Each row of a before or after table is a point. The points were changed in one or more steps. Then noise was added and the rows were shuffled. The steps act on how far a point lies along the listed directions, d1 being the first. What was done? A step turns or swaps two directions, mirrors them in a line or flattens them onto one, adds a multiple of one to another, or multiplies one. Angles are multiples of 10 degrees, from the lower direction toward the higher: turns from -170 to 170, lines from 10 to 170 but not 90. Use the fewest steps. Two steps may share a direction if one is a turn and the other turns, adds or multiplies; they go together, in the order done. Otherwise the lowest direction goes first.

Directions:
(1): [-3.7 -0.8 -6.1]
(2): [ 2.0  6.6 -2.1]
(3): [ 5.8 -2.7 -3.2]
Before, 8 rows:
[[ 0.4 -1.5  2.6]
 [ 2.3 -0.8 -1.1]
 [-2.0 -1.3  2.4]
 [ 3.6  5.0 -2.3]
 [ 0.4 -1.0 -5.0]
 [-4.0 -2.3  3.3]
 [ 0.4  8.1 -4.6]
 [ 0.3  0.0  0.8]]
After, 8 rows:
[[-9.2  0.8  8.5]
 [-4.9  0.5  5.3]
 [ 0.2  0.0  0.8]
 [ 6.6 -2.9 -3.7]
 [ 4.9 -3.2 -8.0]
 [ 5.3  3.1 -6.8]
 [-3.0  8.3 -7.8]
 [ 0.5 -1.2  3.6]]
Steps: add 0.5 times d2 to d1; multiply d3 by 3

Directions:
(1): [ 8.4  4.3 -0.2  4.2 -3.3 -0.2  4.2 -0.9]
(2): [-2.8 -3.6 -8.1  3.4 -3.3  1.8  3.7  3.5]
(3): [-5.5  7.8 -0.2 -3.7 -1.9  0.6  5.2 -1.0]
Before (11 x 8):
[[  0.8  -4.6   0.2   0.2   0.2  -0.2  -3.1   1.6]
 [ -3.3   1.9  -1.0  -2.2   1.5  -0.5  -0.7   0.5]
 [ -3.7   0.9   3.3  -1.6   2.0   1.4  -4.2   0.1]
 [ -2.9   2.2  -0.3  -1.1  -1.3   1.5   0.9  -0.5]
 [  8.1   0.4   8.0  -0.8   1.5  -1.2  -4.2  -4.1]
 [  4.6   1.6  -0.9   1.5  -0.9   0.6   1.3  -0.5]
 [ -1.3   1.1   0.0  -0.8  -0.2  -1.5   1.3   0.0]
 [  8.5  -0.4   5.0   0.1   0.5  -2.3  -3.6  -3.1]
 [  6.7  -3.2   9.2  -1.5   7.1  -1.8 -10.2  -2.6]
 [  7.7   2.9   7.4   0.8   2.9  -1.9  -4.4  -3.2]
 [ -3.0   1.0  -1.2  -3.1  -1.2   0.0   0.4   1.0]]
After (11 x 8):
[[  4.3   2.8   2.1  -0.6   0.4  -0.3  -1.1  -1.6]
 [  5.9  -8.3   7.5   0.8   7.2  -2.4 -12.9  -1.1]
 [  6.2 -10.4   7.5  -0.5   5.5  -1.2 -12.1  -2.3]
 [  1.2  -4.1  -1.0   1.1  -0.7   0.2  -1.9   1.9]
 [ -3.7  -4.0  -0.5   0.8   1.3   1.6  -4.3   2.4]
 [ -2.9   2.8  -0.5  -1.7  -1.3   1.8   2.2  -0.8]
 [ -3.3   1.4  -2.9  -0.7   0.6   0.3   0.2   1.2]
 [  7.1  -8.2   6.1  -0.2   3.8  -3.1 -10.0  -2.2]
 [ -2.3   1.8  -2.4  -2.3  -1.8   0.1   2.3   1.4]
 [  4.7 -18.0   5.0   1.0  10.5  -1.4 -17.5   1.4]
 [ -1.3   1.2   0.0  -0.3  -0.7  -1.6   1.3   0.6]]
Steps: add 1 times d2 to d3; turn d1 and d2 by -50 degrees
